Each row of a before or after table is a point. One or more steps were done to the points. Then noise was added and the rows were shuffled. The steps act on columns, c1 being the first. What was done? A step turns or swaps two columns, mirrors them in a line or flattens them onto one, adds a multiple of one to another, or multiplies or shifts one. Angles are multiples of 10 degrees, from the lower column toward the higher: turns from -170 to 170, lines from 10 to 170 but not 90. Use the fewest steps. Two steps may share a column if one is a turn and the other turns, adds or multiplies; they go together, in the order done. Otherwise the lowest column goes first.
(in the rows, 128 means zero)

Before, 13 rows:
[[ 91 130]
 [ 89 126]
 [ 81  69]
 [ 85 147]
 [124 129]
 [ 87 112]
 [103 111]
 [ 89 124]
 [ 93 111]
 [165 119]
 [ 95 161]
 [ 94 126]
 [141 204]]
After:
[[108 172]
 [ 95 160]
 [ 86 128]
 [123 131]
 [ 63  88]
 [ 89 135]
 [ 98 120]
 [167 197]
 [ 92 141]
 [ 88 125]
 [ 94 142]
 [159 110]
 [ 96 137]]
Steps: turn c1 and c2 by -20 degrees

Before:
[[126 146 126]
 [129 169 176]
 [127 180 147]
 [114 115 133]
 [116 164 135]
 [155 120 107]
 [160 125 110]
 [154  96 134]
 [173 113  91]
 [161 111  91]
 [139  92 105]
 [124 132 118]
 [ 80 176 159]]
After, 13 rows:
[[134 135 119]
 [108 196 146]
 [110 110 134]
 [198 105  92]
 [180 126 109]
 [ 48 191 160]
 [ 81 181 176]
 [149  87 134]
 [176 118 108]
 [108 174 134]
 [161  81 105]
 [210 109  89]
 [128 151 127]]
Steps: add -1 times c3 to c1; multiply c2 by 1.3

Before, 10 rows:
[[ 68  93 127 120]
 [ 64 136 174 166]
 [138 151 142 177]
 [ 64 105 142 154]
 [102 144 171 176]
 [ 80  96 169 175]
 [ 99 162 113 100]
 [112  91 151 141]
 [ 92 111 111 116]
 [ 95 140 115 135]]
After:
[[ 64 105 142 153]
 [110  97 118 134]
 [ 92 119 108 117]
 [119  99 171 174]
 [ 63 118 128 120]
 [ 86  81 170 164]
 [126  82 112 100]
 [151 114 143 176]
 [ 69 122 171 176]
 [ 93 144 155 140]]
Steps: mirror c1 and c2 in the line at 20 degrees

Before (12 x 6):
[[172 119 102 141 160 130]
 [171  61 167 139 161 121]
 [144  97 168 130 166 131]
 [118 108 114 128 147 107]
 [170 114 161 131 130 131]
 [ 94  50 138 119 110 139]
 [113 100 117  97 107 128]
 [113  95 143 106 113  76]
 [113  84  96  92 122 130]
 [115  82 149  83 157 108]
 [174 152 150 179 138 160]
 [163 169 124 117 150 153]]
After (12 x 6):
[[ 98 102 116  97 149 128]
 [216 119 102 141 200 129]
 [213 113 161 132 172 130]
 [ 97  83  95  93 162 130]
 [214  62 167 139 201 121]
 [220 153 151 178 178 160]
 [107 106 114 127 186 106]
 [100  81 148  83 197 108]
 [198 171 124 116 190 152]
 [160  98 169 128 207 131]
 [ 59  49 136 120 150 140]
 [ 98  97 145 106 154  78]]
Steps: multiply c1 by 2; shift c5 by 40

Before (10 x 8):
[[144 138 150 165 129 151 120 185]
 [182 122 131 145 165 153 146 117]
 [134 137 118 137  97  78  83 184]
 [100 116 145 126 160 174 136  96]
 [139 152 125  99 134  68 105 140]
 [128 147 136 100 210 109 172  91]
 [136 126 222  35 121 135 173 133]
 [138 152 131 144 117 153 157 128]
 [163  92 146 122 132 109 168 174]
 [131 139 119  93 157 151 140 138]]
After, 10 rows:
[[119 151 145 130 117 153 158 127]
 [105 123  73   9 119 137 167 134]
 [161 137 134 142  97  78  96 215]
 [128  91 127 108 132 113 181 200]
 [100 146 105 110 213 108 165  69]
 [123 139  94 122 158 152 139 144]
 [101 115 133 112 163 176 116  76]
 [156 123 144 131 167 152 176 111]
 [152 151 101 119 136  66 117 148]
 [146 135 172 117 127 151 136 219]]
Steps: turn c1 and c7 by 40 degrees; turn c3 and c4 by -70 degrees; multiply c8 by 1.6

Before:
[[101 106 149 121 122 139 115 111 126]
 [120 134  68  99 129 130 119 101 159]
 [129 100 136 118  96 194 133 128 124]
 [123  69 146 128 129 138 126  89 127]
 [127 136 132 128 155 177 112 103  89]
 [100 182 112 104  71 142 168 134 118]
 [127  96 104 136 143 131 136 144 140]
 [150 144 131 127 101 162 162 131 128]
 [ 86 121 130 107  93 135 139  98 165]
 [127 159 103 194  95 155 163 148 116]
 [124  78 149 124  75 130 134 121 106]
 [159 116 132 178 128 154 109 148 123]]
After:
[[ 86 121 130  91  93 134 161 100 108]
 [126 137 132 167 156 177  81 102 130]
 [149 145 131 127 101 163 230 131 128]
 [158 116 133 134 129 154  71 148 178]
 [128 160 102 140  95 155 232 148 194]
 [129 100 135 133  98 195 144 127 118]
 [101 106 150 132 123 140  90 110 123]
 [125  69 145 131 129 139 122  88 128]
 [120 135  69  97 128 130 100 101  99]
 [100 182 112 137  70 142 248 134 105]
 [125  77 149 150  75 130 147 121 124]
 [128  96 105 116 144 132 152 145 136]]
Steps: turn c4 and c9 by 90 degrees; multiply c7 by 3

Before (9 x 11):
[[121 152 114 131 111 159 162 142 145 112 121]
 [108 142 112 156 145 144 129 170 227 112 121]
 [116 109 128 157 132 143 161 117 111 130 117]
 [102 109 117 119 128 143 156 138 108  96 131]
 [128 121 119 138 115 164 118 137 114  99 119]
 [121 120 109 137 125 147 141 159 110 129 171]
 [104 133 109 133 142 160 138 170 117 131 119]
 [170 122 129 146 249 114 137  93 111 127 116]
 [136 123 101 126 121 120 126 174 118 121 121]]
After (9 x 11):
[[ 61 109 117 120 127 142 157 138 110  95 129]
 [ 65 109 128 157 135 142 161 118 110 131 124]
 [ 70 152 113 132 117 160 162 142 144 113 132]
 [106 141 111 155 143 143 129 170 227 113 119]
 [100 119 107 137 107 147 140 159 110 130 140]
 [139 123 101 125 126 120 126 175 117 121 128]
 [ 89 133 110 133 142 161 138 171 116 131 120]
 [156 121 128 145 224 114 137  92 111 127  72]
 [143 122 118 139 122 164 118 137 114 100 132]]
Steps: add -1.5 times c7 to c1; flatten c5 and c11 onto the line at 150 degrees

Before:
[[153 155 126 113  97 105  82 137 125 115  94 164 130 147]
 [121 159 142  85  91 181  96 112 104 148 171 142 150 131]
 [ 89 160 109 156 135 128 136 133 123  68 115 134 110 133]
 [137 146 158  95  95 187 121 154  99  94 100  73  73  69]
 [ 98 103 141 144  94  84  64 153 176 106 114 126 171  63]
 [128 117  66 128 166 123  97 123 117 101 151  77 125 162]
 [ 84  93  84 127 130 185  91 159 148 107 144 173 160  98]
 [160 118 167 155 145 108 132 139 179 144 112  92  98 148]
 [ 82 134  91 133  89 103  99  81 189  91 100  96 110 135]
 [156  65 119 188 150  94  46 167 159  86 180 130 137 157]
 [143 158 122 138 137 190  90  86 152 150  99  80 100  74]
 [102 132 129  91 149 189  87 139 104  56 119 164 157 120]]
After (12 x 14):
[[101 134 146  91 119 188  88 185 104  83 120 163 159 119]
 [126 157  88  85 129 181  96 119 103 153 176 143 150 130]
 [156  63 152 189 130  94  46 143 157  72 179 127 137 158]
 [136 146  88  97 111 186 121 146  96  86 103  73  72  71]
 [ 82  92 149 124 168 183  89 132 148  92 144 173 159  98]
 [160 119 129 154  87 107 134 107 180 127 109  93  94 150]
 [141 159 140 136 128 190  91 133 151 174 102  82 101  75]
 [153 153  99 117 143 102  82 135 124 112  91 166 129 150]
 [101 104  88 145 127  86  63 135 172  95 113 125 170  62]
 [ 85 134 105 132 177 105  98 181 189 148 100  95 108 133]
 [ 90 159 138 156 143 126 138 177 123  94 114 135 112 133]
 [129 119 188 126 172 122  98 154 117 121 155  76 125 161]]
Steps: turn c3 and c5 by -110 degrees; mirror c8 and c10 in the line at 120 degrees

Before:
[[125 159 165 144 109 156 119 120 129 151 119 154 128 110 127 145 132 112]
 [128  88 156 108 136 121 105 117 140 144 163 146 118 131 116 115 126 133]
 [161 130 107 171 117 161 133 109 119 102 120 137 148  96 140 149 137 120]
 [126 118 130 134 141 129 122 126 108 162 101 158 165  96 119 130 133 141]
 [128 131  91 107  94 104 143 136 108 141 143 182 168 118 139 160 142 136]
 [148 116 109 171  92 103 130 129  95 124 133 125 133 140 152 144 153 139]
 [154  93 126 129 113 115 116 100 113 108 104 145 113 138 135 121 125 109]
 [159 104 137 104 115 135 143 141 111 134 169 131 143 144  97 134 150 101]
 [149 131 127 151 125 120 114 107 140  95 145 150  96 107  97 149  98 100]
 [139 108 135 160 125 125 127 136 166 143 115 134 138 104 121 143 128  93]
 [140 159 132 149 110 111 135 172 127 111 136 175 101 149 134 136 138 146]
 [ 93 112 136 149 114 105 131 104 141  92 148 135 156 120 133 140 124  83]
 [106 144 141 109 111 161 136  88 102 121 158 150 107  59 112  88 117 140]]
After:
[[163 131 107 170 117 161 132 110 118 103 121 137 149  97 139 189 137 120]
 [149 134 124 152 127 119 113 108 139  94 145 149  93 106 100 189 100 101]
 [124 118 128 136 141 130 123 129 109 165 101 158 163  98 121 133 134 141]
 [141 110 135 162 125 123 130 134 165 141 114 134 141 103 120 175 128  94]
 [105 145 140 110 108 160 136  88 101 121 156 152 106  60 109   7 119 138]
 [157  95 126 129 115 112 116  99 113 106 106 146 114 137 135 107 124 109]
 [ 95 111 138 146 112 102 132 102 139  92 147 135 157 118 131 165 126  82]
 [127  88 157 108 133 121 104 116 138 146 165 144 116 132 115  88 122 131]
 [138 158 133 149 109 110 136 173 127 109 137 173 103 148 133 152 140 147]
 [131 129  93 108  93 108 143 136 108 142 143 183 169 119 136 224 143 137]
 [127 163 163 142 110 155 118 119 127 152 119 153 127 112 127 175 133 114]
 [150 117 105 172  93 104 129 131  95 124 136 124 132 141 153 176 155 139]
 [160 106 136 104 115 133 144 141 109 135 168 128 143 144  95 146 148 103]]
Steps: multiply c16 by 3

Before (10 x 20):
[[155 119 186 188 171 102 107 116 127  99 115 103 167  95 106 120 127 111
  186 177]
 [127 155 159 148 160 138 139  72 163  88 118 123 205 113 107 143 175 133
  114 173]
 [110 154  43 121  86 140  87 136  68 166 160 152 128  86 143  79 162 154
  121  69]
 [124 106 135 114 141 100 153 123 163  97 123 124 145  78 135 125 162 125
  165 197]
 [ 97 155  72  90 123 129 114 136  50 179 109 173 101 152 108 130 162 141
  114  79]
 [109 172  43 130 128 123 138 174  30 192 164 198 137 128 150 100 142 176
   87 108]
 [105 100 154 157 108  96 187  95 152 107 110 104 179 144 107 101 127 107
  130 131]
 [145 163 115 139 170 119 124 102 142  97 121  88 136 140 140  98 120 109
  130 178]
 [167  87 130 170 150 115 125  88 160 107 110 149 166 128 164 123 160  89
  153 161]
 [149 137  66 126 101 156 131 180  84 182 128 129 131 160 124 102 172 187
  135  93]]
After, 10 rows:
[[158 100 154 160  63  97 137  98 154 108 108 109 181 123 136 100 144 108
  132 112]
 [115 118 190 187 159 105  94 114 129  98 113 142 167 132 159 118  95 108
  186  72]
 [134 173  45 132 116 122 127 176  30 192 162 171 137 142  99 100 127 174
   85 193]
 [133 153  43 123 162 140 178 137  67 164 163 108 127 162 108  79  87 154
  121 186]
 [ 76  87 130 171 136 109 109  86 158 109 109 164 167 162 114 124 132  93
  153 115]
 [111 137  65 126 123 153 157 180  80 184 128 104 130 170 140 107 158 187
  136 158]
 [163 159  75  91 139 127 135 133  52 182 109 128  97 159 126 126 149 137
  119 189]
 [130 104 134 117 108  98 112 123 162 100 125 169 140 163 121 126  77 125
  166  73]
 [139 156 157 147 125 137 100  74 162  86 115 156 206 172 148 142 105 129
  110  90]
 [107 163 111 137 136 118  86 103 145  96 122 131 139 124 126  97 142 111
  128  65]]
Steps: turn c1 and c15 by 150 degrees; mirror c5 and c7 in the line at 140 degrees; mirror c12 and c20 in the line at 20 degrees; swap c14 and c17

Before, 9 rows:
[[171 153 145  98 160 113  80 139  91 160 113 128 110 134  86 105 108 155
  160 152 140 117 120 129]
 [131  81 137 136 175 173  66  96 103 105 166 140 120 184 107 126 162 144
  105 145 117 161 134  96]
 [160 110  81  76 164 157 133 106 166 117  91 109 146 126 138 106 135 142
  117 164 146 123 111  97]
 [159 106 129 129 102 145 162 107 161 169  94  96  69 159 165  66 118 125
  118 116 125 135  79 161]
 [171 126 122 168 165 107 135 132 100 155  75 160  81 106 181  97 150 116
  118 147  70 121 107  90]
 [ 94 156  78 166  88 102  55  92  95 153 138 141  77 156 147 155 126 138
  202  94  77 114 187 148]
 [ 71 145 140 159 101 124  70  89  79  82 125  62 150 171 131 148 160 141
   92 117  89 114  94 114]
 [121  87 124  82 169 104 160 155 116 114 170 163 147 180  84  59  61 170
  102 153 120 164 109 165]
 [138 126 152 139 168 106 123  54 163  80 161  64  81  95 112 155  94 212
  178 103 155 125 143 116]]
After:
[[160 109  82  75 163 157 133 105 165 117  89 108 145 126 115 106 135 117
  116 164 146 124 112  97]
 [ 72 146 139 159 100 125  70  89  79  82 125  62 150 171 115 148 160 123
   90 117  89 114  94 112]
 [159 106 130 128 102 144 163 107 162 169  95  96  67 159 138  66 118  92
  118 117 126 136  77 162]
 [120  86 124  81 168 103 161 154 117 113 170 163 146 180  78  58  61 163
  102 154 119 163 108 166]
 [173 153 145  99 160 115  81 139  91 158 113 127 109 134  95 105 109 165
  162 152 140 116 120 129]
 [138 126 152 139 168 106 123  55 163  81 162  62  82  95  42 154  94 129
  177 102 155 126 143 116]
 [129  81 137 136 174 173  67  96 104 106 165 139 121 185 109 125 161 145
  106 145 117 161 134  95]
 [171 126 122 169 166 108 134 131 100 157  75 160  81 107 151  96 151  77
  117 147  70 120 107  90]
 [ 93 156  79 165  88 103  55  92  94 153 139 142  78 155 121 156 126 108
  202  94  76 114 185 148]]
Steps: mirror c15 and c18 in the line at 140 degrees

Before, 9 rows:
[[101  97 108 107 148 131 133  74 123 132 126 153 141 113 143 130 147 147
  166  75 136 141 114  84 169  93  80 129 171 127 109 144]
 [108 165 147 133 135 123 122 132 123 101 134  95 127 100 150  81 162 128
  145 116 100 155 140 143 139 101 118 149 138 149 145  82]
 [175  94 141 130 103  74 155 116 122 110 132 103 155 145 134 100 105 112
  147  97 119 112  96 119 116 135 113 130 112 145 104 115]
 [121 102 116 117 115  91 132 160 112 134 129 128 153 165 116 114  78 111
  108 131 120 164 153 133 138 136 100 147 122 121 125 136]
 [106 123 138 173 122 120 140 107 132 159 117 118 131 153 134 148 100 122
  111 126 145 160 121 158 168 164 140 133 161 140 139 160]
 [103 118 162 115 144 132 129 154 122 163  99 144 155 113 151  91 134 129
  128 123 147 151 129 122 142 113 124 116 168 142 149 163]
 [104 113 136 172 120 101 113  98 148 128 111 147 125 145  99  99 154 129
  116 124 170 109 126 134 121 112 123 151 118 121 131  92]
 [124 115  91 102 100 121 131 105 131 159 114 137 168 153 148 101 144  79
  142 145 135 117  96 129 119 124 133 141 120 148 156  88]
 [147  98  92 124 154 113 147 133 104 127  87 114 134 133 130 161 134 103
  146 141 149 113 105 139 115 110 149 134 158 128 124 152]]
After, 9 rows:
[[145 123 138 175 120 119 135 105 130 159 115 116 133  98 135 149 101 126
  112 123 149 158 153 162 167 164 160 134 162 135 136 158]
 [158  96 110 108 148 129 126  76 125 133 128 153 142 137 141 132 147 148
  163  73 140 143 145  84 168  94   7 129 171 131 110 141]
 [151 114 136 172 118 100 107 100 148 129 112 151 122 105 100 103 154 130
  115 122 142 110 154 132 121 113 118 150 117 165 131  92]
 [152 166 149 133 137 122 155 133 125 102 131  93 131 152 150  82 162 130
  145 119 107 154 169 144 138 100 106 153 140 119 148  82]
 [128 104 113 114 115  91 121 156 117 134 127 127 150  86 115 116  81 107
  107 131 131 165 182 132 141 133  57 144 122 117 123 136]
 [ 79  93 137 130 104  75 155 115 122 111 132 105 151 122 133 101 108 113
  147  97 143 113 126 117 113 137  91 129 113 111 107 116]
 [127 114  90  99 100 118 144 104 132 158 115 136 168 101 145 100 145  79
  141 144 134 117 127 128 118 125 140 141 123 135 157  91]
 [158 117 162 116 144 133 135 154 123 162  97 146 155 136 151  89 135 124
  129 123 140 148 160 120 142 112 117 116 164 146 148 166]
 [111 100  92 123 154 113 126 132 101 126  87 113 134 126 127 164 131 104
  150 142 158 109 136 139 113 109 181 139 158 131 128 151]]
Steps: turn c1 and c14 by 170 degrees; turn c7 and c21 by 50 degrees; turn c7 and c30 by -70 degrees; shift c23 by 30; multiply c27 by 2.5

Before:
[[163 111 148 117 149 104 125 148 123 185  93 104 137 134 115  72 172 157
   97 183 172  76 117  96  96 191 119 194 139  89 164 156  49 167 189 126
  102 103 145 131 127 108 138 111 136 102 144 143]
 [118  85  95 171 156 124 175 134 120  92 185 171 108 204 158 154 145 197
  110 119 119 165 149  93 171 137 147 119  87 116 127 118 123 156 152  94
  130 101 132 143  99 108  94 110 154 168 174 103]
 [141 148 139 124  96 134  65 162 156 142 111  85  90 108 143  99 155 113
  148 142  87 213 128 118  96 132  87 144 114 144 106 206 154 142 137 185
  122 111 106 122 129 154 114 109 142  63  59 156]
 [113  87 138 105 137 120 125 155 151 112  71  98 102 153 101  78 110 143
  109 166 129  75 115 107  80 135 140 170 101 119 181 136  41 151 155 127
   78  86 102 115 175 122 175 144 172 131 139  91]
 [132 152  98 127  74 165 118 170 138 125 130 120  79 155 120  67 132 125
  123 164  77 216 110 145 116  93 108 140 158 178  91 199 109 145 140 103
  151 128 149 116 178 136 110 115 131  74  98 207]
 [125 100 129 137 198 156 128 141 103 172 178 207 141 215 150 150 125 195
  112 140 113 114 154 135 204 117 129 137  96 106 162  99 140 138  92  62
  138 110 122 148 112 119 132 124 145 155 189 115]
 [126 128 149 148  78 136 100 155 175 158 105  88  79  76 121  86 182 117
  151 157 111 192  96 134  66  84  76 126 127 190  82 176 124 153 122 111
  160 102 129  96 130 130 118 123 152  96 103 205]
 [112  89 131 169 135 128 140 144  58 118 187 163 102 191 120 158 150 165
   95  72 105 139 125 137 158 131 150 147 104 129 127 111 137 172 104  51
  149  79  97 130 103 138  84  67 159  96 178  95]
 [173  86 134  87 155  84 116 172 104 160 124 111  94 133 128  97 130 160
  137 183 136 110 123 138 103 144 185 165  99 115 150 116  43 151 149 142
  127 123  99 146 152 140 171 121 142 151 176 122]
 [149 171 119 142  70 126  98 180 178 168 114 116 103 139 126 132 175 124
  131 140 109 163 119 143  51 113 104 161 122 199  95 174 139 148 119 188
  115 110 138 165 151 124 124 124 127  70  89 212]
 [165  85 189 127 154 142 112 176 140  99  76  85 126 173 115 108 168 161
  121 136 145 107 110 132 107 142 157 186 113  64 171 129  49 146 181 121
  106 101 113 156 155 142 200 115 170 156 169 126]
 [107 108 138 111 137 152 167 126  83 110 168 191 112 200 150 141 150 157
  133  81 165 174 166 135 161 152 152 107  95 110 144 112 155 171 137  96
  147  48 129 123 124 119 118 136 136 119 160 119]]
After:
[[115  93 136 104 140 119 126 153 151 111  73  95 101 154 102  79 183 143
  111 165 128  78 117 106  80 136 141 173  98 116 108 135  41 153  76 127
  102  87 102 139 176 122 176 144 171 131 140  93]
 [165  81 189 127 156 144 115 183 140  99  76  82 129 174 114 108 169 160
  124 134 144 105 109 127 125 144 158 185 109  63 171 130  55 149 106 122
   72 100 115 159 155 142 201 114 167 156 172 129]
 [124 100 130 139 196 157 126 139 105 172 177 210 142 217 149 145 165 192
  111 139 114 114 150 136 206 120 128 131  97 106 122  99 137 139 142  60
  160 106 126 109 115 122 137 123 144 154 189 119]
 [171  85 132  85 154  85 115 170 105 160 120 110  94 129 129  99 150 161
  140 182 136 108 122 137 116 144 180 163 100 112 131 115  45 153 130 141
  111 123  98 154 152 141 171 121 141 156 177 125]
 [148 172 119 139  73 125 101 178 177 167 117 115 103 141 125 133  94 124
  132 139 112 162 120 143  84 115 105 160 122 200 174 174 140 148 116 187
  138 111 142 200 155 128 128 125 128  72  92 215]
 [128 127 150 143  77 135  98 154 177 157 109  84  82  77 122  87  79 113
  153 158 113 193  96 136  57  84  77 129 128 194 183 176 124 156 160 113
  132 106 129 131 129 130 114 125 155  95 101 204]
 [117  81  98 172 160 123 177 135 116  94 186 170 104 205 156 152 126 197
  114 119 116 165 147  93 174 137 147 117  85 116 140 119 120 155 129  97
  106 101 132 119  98 110  93 110 156 172 176 100]
 [113  88 132 167 135 128 139 147  54 117 185 166 101 188 120 161 125 163
   96  73 102 140 130 134 154 132 150 148 106 128 150 108 135 174 148  53
  149  78  98 119 103 141  86  67 159  93 175  93]
 [142 150 139 121  95 136  64 162 157 143 111  83  87 108 141  98 109 112
  149 139  86 211 127 114  96 129  84 145 117 142 157 205 154 141 122 189
  116 114 105 140 129 153 115 109 140  63  59 156]
 [131 152  98 127  72 165 120 176 137 128 128 123  77 156 120  64  88 124
  121 164  75 216 109 146 114  94 107 142 157 178 132 198 111 145 151 104
  115 130 152 125 176 139 114 119 130  78  94 205]
 [110 106 138 112 138 153 169 118  84 112 165 194 115 196 148 140 144 161
  132  81 166 173 164 132 155 151 148 104  91 109 151 114 156 171 152  96
  119  45 127 105 123 120 121 139 140 119 163 117]
 [162 110 148 117 149 104 127 145 119 185  95 103 133 130 116  70 162 159
   94 181 172  73 114  95 103 187 122 193 138  88 170 157  53 168 103 123
   66 104 147 143 126 112 139 108 138 102 149 140]]
Steps: swap c17 and c31; turn c25 and c40 by -30 degrees; turn c35 and c37 by -90 degrees

Before:
[[147 130 176 113 147 143 162 161 160  95 216 176 119 162  99 183 168  94
  114  91 111  59 108 162 200 135 130 145 116 120 141 135 107 132 136 157
   76 144 183 105 110  90 114 128 140 123  90 122 125 125 154 101 153 110
  126 109 103 142 133 143 111 185 108  67]
 [122 130 114 145 113  81 152 105 156 177 174  95 127 122  87 162 118 179
   59 166  51  54 125 111 154 169 166 223 125 125 135 139  32 111  67 157
  125 174 158 133 107 111 131 108 129 146 177  89 140  75 101  46 172 190
  162 125  86 105 110 101 127  79 169 115]
 [137  79 149 136 131  62 130  93 127 110 178  85 109 145 123  94 166 110
  143  60 110 118 159 128  93  82 162 127 144  84 107 133 126 110 160 185
   58 116  56 157 111 102 157  96 159 119 132 112 121 119 133 126  88  96
  140 124  85  93 140 125  53  83 120 140]
 [121 114 123 107 106 113  89 123  67 180  97 128 134 152  83 127 120 107
   68 155 126 124 134 134 112  91 185 192  77  84  89 119 142  88  92 145
  106 141 118 128 166 104 107 160 116 139 113 165 150 145  80 127 117  85
  190  83 103 154 147 124 126 121 127 148]
 [ 69  84  85 112  86 124 144 135 147 188 163 139 109 108  60  89 129 115
  169  94 134  90 162 124 164  79 134 199 188 182 106 149 147 151 133 146
   99 100 211 168  79 206 125 109 126 140  78 132 184 127 100 138 151 109
  123 194 179 139 161 148  68 145 140 137]
 [126 128 130 141 185  59 125  70 114 100 170  90 146  98 104 115 164 164
  200 146 159 170 136 101 119 138 137 189 125 144 117  99  93 133  73 115
  157 105 121 149 159 128 194 138 143 189 112 156 114 103 129  97 139 102
  116 206 124 173 150 138  84  46  66 170]
 [137 162 112 121  93 125 167 115 134 130 196 161 146  92 112 136 104  81
   86 174 107 134 151 136  92 107 171 152 171 146 117 153 103 116 110 112
   90 133 158 129  80 117 163 125 158 142 142  86  71  98 100 103 137  94
  109 117 118 110  85 111  79  98 126 144]
 [ 88 155  76 115 159 134 150 107 159 139  91 157 107 177 105 104 116 176
   90 110 171  74 124  67 114 105 128  93 156  80 138 155  93 148 133 158
  132  96 136 137 171  99 105 154 180 136 168 136  50  66 161 131 169 125
  154 140 156  73 109 141 120 129 136  77]
 [ 78 177 104 137  73 168 131 173 154  95 142 159 107 144 146 150 166 125
  105 127  69 132 139 150 156 155 153 108 128 167 143 142 165 140 142 181
  108 108 131 131 153 173 139 103 176 150 133 134 112 141 125 110 136 122
  144 135  93 146 125 160 102 148 130 154]]
After (9 x 64):
[[121 114 122 116 101 110  81 122  75 180  99 130 140 148  78 124 119 111
  210 159 150 126 135 118 110  92 182 192  76  85  90 113 142  94  94 123
  105 146 115 125 170 122 103 156 116 135 112 165 145 146  80 150 118  92
   60 178 107 154 144 117 121 118 129 152]
 [ 89 157  79 179 155 138 141 106 158 142  89 159 102 174 109 103 110 172
  146 111 105  74 121  93 123 107 122  89 153  76 136 155  86 152 136 128
  130  96 133 137 178 157 109 149 178 137 164 138  54  74 152 157 172 108
  108 137 158  72 104 134 123 127 136  80]
 [149 126 177  87 144 147 164 161 163  96 217 176 123 161  96 181 162  92
  114  91 145  52 108 121 203 134 129 157 116 120 138 131 105 130 137 105
   71 143 176 106 111 144 109 125 139 127  88 121 127 123 151 162 155 132
  106 164 104 145 137 128 115 183 108  70]
 [126 126 113 156 108  85 154 109 161 178 176  95 129 119  76 167 115 182
  185 165 227  56 118 146 151 165 170 222 130 124 131 132  37 114  62  44
  123 168 161 132 103 130 129 102 130 143 177  95 144  71 101 164 172  68
  162 145  85 107 111 104 127  76 169 112]
 [130 135 139 162 183  68 129  70 119  94 166  95 142  95 101 120 167 163
    8 147  71 166 138 132 114 133 137 190 126 141 118  99 104 140  76  96
  158 104 130 155 163 182 192 139 145 189 105 163 115  95 127 116 137 157
  114  64 124 177 148 141  83  47  61 168]
 [141 163 112 123  93 125 167 112 133 132 196 159 149  87 113 136 106  76
  194 171 163 138 150 127  96 112 168 149 179 149 118 154  99 119 108 101
   96 128 156 130  75 130 161 121 156 142 141  82  73  96 102 113 135 164
  103 138 123  98  86 112  81 100 128 144]
 [134  79 149 132 127  62 131  97 133 109 178  82 102 148 132  95 165 113
  105  61 138 115 157 127  90  81 169 131 144  84 107 134 128 118 159 123
   62 122  59 155 115 147 157  89 158 115 135 114 117 121 138 185  90 131
   98 146  83  97 147 129  52  87 119 141]
 [ 75 178 101 110  75 173 131 168 152 100 137 160 108 148 144 152 168 124
  185 124 190 136 141 132 159 157 154 112 122 167 142 141 170 139 143 108
  106 108 132 137 163  98 135 101 175 146 131 137 118 138 123 181 134 114
  114  95  92 148 127 165 100 144 134 154]
 [ 78  90  84 127  85 126 150 135 152 188 164 134 113 110  65  91 127 115
  130  94 110  99 165 106 167  82 131 205 192 185 108 153 149 152 130 140
  101 103 215 167  84 109 122 106 129 146  77 131 186 132 105 147 152 145
  113  28 173 141 162 140  72 145 139 138]]
Steps: turn c4 and c60 by 20 degrees; turn c4 and c24 by 70 degrees; turn c19 and c21 by -160 degrees; add -1 times c5 to c19; swap c36 and c52; turn c42 and c56 by -140 degrees; turn c54 and c55 by 120 degrees
